Every row gives one point. Each copy is the shape, with its points in the same order, turned, moved and blurred by noise. Some copies are also mirrored. Which?
In the rows, zero is written as 128.

Shape, 9 rows:
[[203 152 173]
 [106 147  74]
 [115 128 108]
 [103 140  87]
 [116  72 121]
 [216 148 165]
 [102  91 102]
 [153 144 116]
 [130 123 201]]
Copy 1 (9 x 3):
[[147 215 116]
 [ 80 102 157]
 [117 109 145]
 [ 89 101 148]
 [167 100 170]
 [144 226 132]
 [136  90 165]
 [113 153 145]
 [180 144  84]]
Copy 1 is: mirrored
Copy 2:
[[ 67 191 191]
 [135 145  75]
 [139 153 117]
 [139 145  87]
 [185 144 161]
 [ 75 193 189]
 [182 144 125]
 [116 172 127]
 [108 113 201]]
Copy 2 is: only turned

Shape, 9 rows:
[[127 123 121 164]
 [127 188  84 159]
 [ 87 149  70 165]
 [134 162 164 131]
 [ 75 199 124 183]
 [150 110 165  88]
 [ 62 141 178 110]
 [ 95 141  63 127]
 [ 66 101 116 115]]
Copy 1, 9 rows:
[[ 84 146  97 142]
 [115  95  63 183]
 [110 125  32 144]
 [124 150 134 190]
 [113 157  36 209]
 [131 145 175 135]
 [158 212 108 166]
 [135 110  54 119]
 [151 177  90 107]]
Copy 1 is: only turned
Copy 2:
[[137 135 157 137]
 [199 158 123 154]
 [154 174 147 175]
 [162 137  97  89]
 [197 214 139 119]
 [100  98  78 102]
 [ 98 190  91  84]
 [146 171 117 188]
 [ 88 176 117 149]]
Copy 2 is: only turned
Copy 3 (9 x 4):
[[120 120 119 100]
 [151 112  56 135]
 [161  68  80 120]
 [100 153 123 155]
 [ 95  80  57 153]
 [131 174 178 149]
 [ 93  93 162 180]
 [182  91  99 137]
 [156  81 158 144]]
Copy 3 is: mirrored

Shape, 11 rows:
[[155 141 184 123 143 110 126 135]
 [ 39  71 172 129 132 158 161 186]
 [ 98 166  80  68 156 147 156 118]
 [218 113 169  76  98 140 192 102]
 [ 62 148 150 138 179 125 150 141]
 [172 123  86 128 200  69 123 114]
 [124  91 193 122 168 108 134  96]
 [188 110 200 121 124 135 119 158]
 [184 119 171 131 103 217 123 142]
 [151 182  72 151 110 116  99  90]
 [153 157 105 100 119 125  87 103]]
Copy 1:
[[111 147 133 124 130 118 118 191]
 [ 73  85  99 142 106  35 103  91]
 [186 155  93 119  71 109 163 100]
 [137 102 161 147  43 170 112 219]
 [114 154 110 136 138  62 164 108]
 [150 168 191  55 131 147 157 125]
 [ 56 148 147 107  99 103 137 164]
 [ 97 101 132 113 128 133  92 214]
 [105  58  75 137 118 174 118 189]
 [159 181 120 130 148 205 132 100]
 [151 169 102  97 115 176 108 137]]
Copy 1 is: only turned
Copy 2 (11 x 8):
[[157 128 180 142 123 141 150 170]
 [129  97  92 118 147 245 199 146]
 [136 104 123 110 167 114 175  46]
 [215 166 129 178 116  80 209 171]
 [ 95  63 147 105 148 180 186 118]
 [162  38 159 179 116  91 114 108]
 [171  92 164 129  73 166 176 149]
 [166 161 161 192 109 162 145 191]
 [130 210 117 178 106 149 172 151]
 [109 119 121 115 122  54 101 119]
 [153 140 138 121 116  95 101  98]]
Copy 2 is: only turned
Copy 3, 11 rows:
[[156 172 161 112 109  98 127  78]
 [132 146 192 117  52 143 210 180]
 [ 83  75 155 113 173 106 184 124]
 [114 165  70  41  97  83 144  48]
 [146 149 192 152 137 106 190 145]
 [154 103 136 151 155  22 109 106]
 [190 145 139 135  80  99 168  93]
 [149 175 156  63  85 100 108  83]
 [144 170 122  23 123 151 123 130]
 [109 146 105 158 206 108  84 137]
 [109 110 137 123 158 127  83 105]]
Copy 3 is: only turned

Shape:
[[ 75 117  53  82 159 180 127  53 133]
 [156 147 167 115 124 172 176 140 168]
 [ 40 122 155  70 116  66 158 137  88]
 [156 112 137  61 124 163 110 143 135]
 [115 107 127 225 127 126 139 125 126]
 [151 101  46  77 175 128 167 125  83]
 [154 142 107  55  99 166 107 130  94]
 [147 137 153  55 138  74 150 110  95]
 [150 127 136  87 154 168 110 144 206]
 [ 69 196 170  80 149 170  80 120 138]
 [152  92 159 124 129 113 165  26 147]
 [149 106 155  67 155 179 127 147  84]
 [150 113 141 109 130 162  99 139  91]
 [ 57 108  87 104 142 108 154 129 122]
 [ 81 124 139 230 123 180 160 137 226]]
Copy 1:
[[ 92 127 121 154 160 160  27  57  79]
 [188 141 175 117 133 195 117 165 108]
 [ 30  96 142 139 156 175 161 151 148]
 [134 191 119 106 161 171 117 130 116]
 [169  70 137 137 105  81  96 157 134]
 [106 118 115  32 185 140  76  83 110]
 [100 184 104  85 121 179 116 103 102]
 [ 99 120 137  82 156 193 173  92 144]
 [178 182 152 134 171 178  86 127 151]
 [ 89 199 205 177 124 163 120 120 119]
 [181  66 107 155 149 177 148  74 103]
 [121 180 142  91 178 150 143 133  76]
 [133 178 125 105 139 125 147 118 105]
 [ 68  86 141 125 166 147  74 136 141]
 [200  89 172 191 119 118  42 201 142]]
Copy 1 is: mirrored
Copy 2 (15 x 9):
[[210 164 176  96  88 213 150 139 132]
 [107 113 166 184  96 108 191 125 106]
 [ 85 160 102  82 158 156 161 140 212]
 [129 116 121 100  96 107 151 114  83]
 [150 129 118 225 158 172  92 157 135]
 [133 186 153  82  41 148  92 169 124]
 [139 158 141  77  99 111 122  78 102]
 [128 149 107  87 102  68 148 140 188]
 [153  78 158 123 114 114 182 163  73]
 [175 178 145 107 192 119 217 125  99]
 [185 107 107 187  67 127 145 130 186]
 [128 171  94 111  85 115 154 112  77]
 [140 156 105 127 125 135 116 119  86]
 [123 144 144  95 135 195 138 168 165]
 [135  80 170 241 167 204 158 181  98]]
Copy 2 is: only turned

Shape (15 x 11):
[[120  93 132 193 113 162 119  97 129 166 125]
 [123  98 107 108  91 142 192 195 115 198 104]
 [100  90 164 219  61 117 155  75 177 181 170]
 [129 140 130 106 141 155  71 163 146 135 174]
 [116 108 176  87 121 163  83 146 149 121 206]
 [116 165 108  80 103 185 108 134 136 104 198]
 [ 91  73 139 221  98 102 173 114 100 142 157]
 [111 154 146 119 124 167  71 175 164 102 214]
 [141  98 148 121 146 182 210 145 162 141  96]
 [ 87 165 173  99 146 136 104 113 152 125 154]
 [114  96  85  92 132 140 165 155 115 190  64]
 [109 131 140 141 131 177 178 156  91 213 105]
 [112  72 115 176 118 118 149  94 107 198 212]
 [167 115 147  99 106 151 173 141  79 178  54]
 [ 75 111 161  88 111 203 104 144 147 114 149]]
Copy 1 (15 x 11):
[[143 144 153 121 157 176 121 106 204 119 158]
 [ 86 175 149  31 141 133 137 103 142 126  61]
 [ 66 115 135 113  98 204 105  72 207 119 180]
 [145 168  89 135 127  98 138 140 115 171 159]
 [124 184 103 121 106  96 152 121 101 126 192]
 [123 159  80 158  93  95 189 135 128 120 132]
 [ 78 170 144 120 124 230  92 111 186  86 130]
 [112 180  59 166  93  84 135 136 127 158 182]
 [ 70 144 182 102 189  96 137 106 141  94 115]
 [144 145 129 170 108  93 116 107 101 121 156]
 [141 149 157  54 181 137 136  88 137 126  50]
 [124 189 213  96 125 123 116  98 170 122  79]
 [110 188 140 128 118 235 147  81 146 138 156]
 [150 140 204  49 154 119 141 152 140  96  79]
 [130 170  94 125 116  66 137 100 146  72 159]]
Copy 1 is: only turned
Copy 2, 15 rows:
[[179 146 141 138 106 127 118 131 125 111  38]
 [147 176 134  49 144  93  68 139  88 178  91]
 [220 128 167  93  80 198  87 110 122  97  24]
 [176 179  88 144 145 136 133 131 156 118 154]
 [211 146 104 117 172 166 155 155 142 107 157]
 [186 113  42 124 142 142 126 132 151 140 157]
 [207 131 202 107 105 136 125  67 107 130  36]
 [207 166  78 115 124 163 161 129 170 123 184]
 [108 133 141  66 153 144 121 189 124 183  67]
 [131 124 119 128 147 177 135 118 158  78 144]
 [ 93 152 143 101 156  64  52 150 102 143  94]
 [124 172 115  60 153  86 105 120 122 111  49]
 [249 136 152 124 155 122  90  94 150 122  36]
 [ 88 162 114  98 174 114 104 137  44 143  68]
 [172 117 104  96 131 123 157 185 139 102 159]]
Copy 2 is: mirrored
Copy 3, 15 rows:
[[119 115 166  90 156 181 100 120 169 169 106]
 [158 149 164 151  94 181 123 107 142  53  79]
 [108 191 171  18 152 192  95 122 159 172  98]
 [116  82 155  93 146  94 195 122 147 124  71]
 [ 96  82 189  57 158  83 187  77 148 103 111]
 [108  78 155  89 156 103 201  92  63 117  82]
 [128 170 191  73 142 142  33 157 144 141 105]
 [ 85  84 177  61 143  67 207 103 128 138  52]
 [ 78 156 165 169 111 160 125  65 148 114 142]
 [138 122 180 105 166  93 195 113 140 163 123]
 [178 126 139 187 142 175 123 109 158  74  99]
 [139 123 218 170 116 195 139 131 141 109  99]
 [100 139 163  51 186 172  94 189 131 110 110]
 [173 103 164 163  78 189 123 107 157  92 154]
 [122  88 209  93 175 106 166  41 130 124  93]]
Copy 3 is: mirrored

Shape (15 x 12):
[[ 85 108 173  71  82  88 117 112 141 132 145  73]
 [165 181 185 115 108  77 107 109 142 165 127 164]
 [130 125 182 156 179 154 192 124  87 136 138 104]
 [126  93 175 148 190  71 110 199 181 168 161 148]
 [169  90 100  63 171 141 100 138 187 198  88 166]
 [175 102 100 139 104  79 186 130  83  82 152 141]
 [138 125 125 164 108  44 156  86 168 148 199 143]
 [150 104 122 133 146  58 136 141 111 132 103  68]
 [176 192 143  78 121 167 178 147 109 151  97  93]
 [111 104  88 146 128 129  71  84 139  78 146 103]
 [ 96 189  90  75 138 152 184  83 102  95 127 101]
 [100 103 136 155 104  66 167 186 195 144 126  69]
 [108 112 104 130 168  96 112 156 132 183 100 179]
 [ 96 117 172  62 161  66 150 167 187 141 105  90]
 [161 190 108  93 119 152 165 156 112 176 157  66]]
Copy 1 (15 x 12):
[[117 142  90 172 165 116 137  82 182 162 190 130]
 [ 60 167  72 134 131 144  66 151 106 174 162 122]
 [129 118 117 127  30 125 154 124 102 119 165 124]
 [ 93 129 109 161 133  82  68 177 117  43 193 108]
 [ 72 152  84 196 148 166 118 210 130  73 136 218]
 [142 161 123 188 122  98 150 107  43 156 101 109]
 [ 43 145 134 175 155 133 111  90  84 121 137  63]
 [147  87 116 207 130 118 116 148 117 150 144 115]
 [120 177 132 168  46 146 125 161 140 199 147 187]
 [142 134 131 126 198 164 191 148 126 128 128 100]
 [109 183 114 173  74 152 223 143 159 191 119 112]
 [ 91  98 178 188 145  53 100 122 164 123 155 122]
 [ 93 133  72 166 123 119 103 190 139  75  93 131]
 [ 86 123  95 212 128  70 128 165 178 129 209 140]
 [128 189 169 190  59 168 108 137 160 167 141 146]]
Copy 1 is: only turned
Copy 2:
[[108 149 116 110 180  39 159 199 129 172 121 111]
 [124 171 162 121 118 109  93 172 151 169 116  23]
 [147 178 189 140 174 106 136 136 152  66  53 129]
 [143 201 165 111  59 140 195 217 111 125  86 102]
 [193 195 119 123  49  94  58 179 102 152 127 148]
 [144 166 104  81 168 148 161  67 145 134 102  93]
 [ 74 218 124  94 161 160 134 155 107 184  89  77]
 [166 162 140 125 153  89 179 127  72 140 112  93]
 [164 184 203 128 158  56  80 109 165 111 162 107]
 [ 68  96  96 131 130 112 133 125  81 144  99 143]
 [123 123 152  88 216  98  69 122 128 101 156 141]
 [126 221 135 155 153 112 229 187 103 133 161 117]
 [187 152 150 133  95 174 115 192 113 152 114 121]
 [156 190 143  96 134  58 166 230  96 106 151 103]
 [136 186 231  98 157  73 117 108 136 160 162 144]]
Copy 2 is: only turned
Copy 3:
[[ 90 131 106 127 163 139 202 106 110 145  80  89]
 [141 101 117 105 159 145 200 180 178 147 144 150]
 [168 107 205 172 133 140 102 165 123 162  91 109]
 [141 159 169 100 122 244 169 132 133 205 123 166]
 [125 116 111 124 105 207 169 169  61  94 127 232]
 [133 184  93 139 127 126  85 213 134 164 121  93]
 [186 186 111  78 185 122 159 150 119 189 151 121]
 [ 96 194 153 158 168 175 141 176 129 125 119 121]
 [108  66 119 219 166 131 125 188 126 145 108 162]
 [126 150 104 113 133 158 108  97 101  86 174  78]
 [175 107  82 235 148 109 124 138 106 112 120  96]
 [ 91 202 136 141 184 167 141  90 135 196  98 169]
 [146 167 147 148  77 181 179 153 122 136 154 183]
 [120 150 118 169 163 216 187 113 125 154  53 157]
 [105  84 120 217 184 134 136 169  84 185 150 143]]
Copy 3 is: mirrored
Copy 4 (15 x 12):
[[ 50  92 146 115 193 176 123 109 157 167 112 128]
 [153 139 183  68 126 124 140  88 152 154 111 147]
 [192  62 118 167 171 123 129 174 167 154 137 123]
 [127 180 122 112 201  88 162 145 204  72 135 139]
 [120 141 149 153 127  96 145  67 132  41  84  58]
 [133 114  81 175 144  91  98 102 104 175 139 200]
 [144 166 152 138 183 158  90 102 146 127 111 224]
 [ 97  71 122 126 168 105 118 112 132 100 173 167]
 [138  75 165 140  80 108  88 141 136 167 148  68]
 [111 114  98 126 190 177 140 138  42 113 108 146]
 [112  53 145 171  93 155  97 181  93 162  74 136]
 [ 78 128 108 105 201 126  47 144 185  96 152 144]
 [137 127  88 115 117 114 155 110 165  58  95 135]
 [ 50  96 162 114 184  88 114 144 191 103 100 117]
 [117 110 166 166  82 156  89 154 143 144 179 101]]
Copy 4 is: mirrored
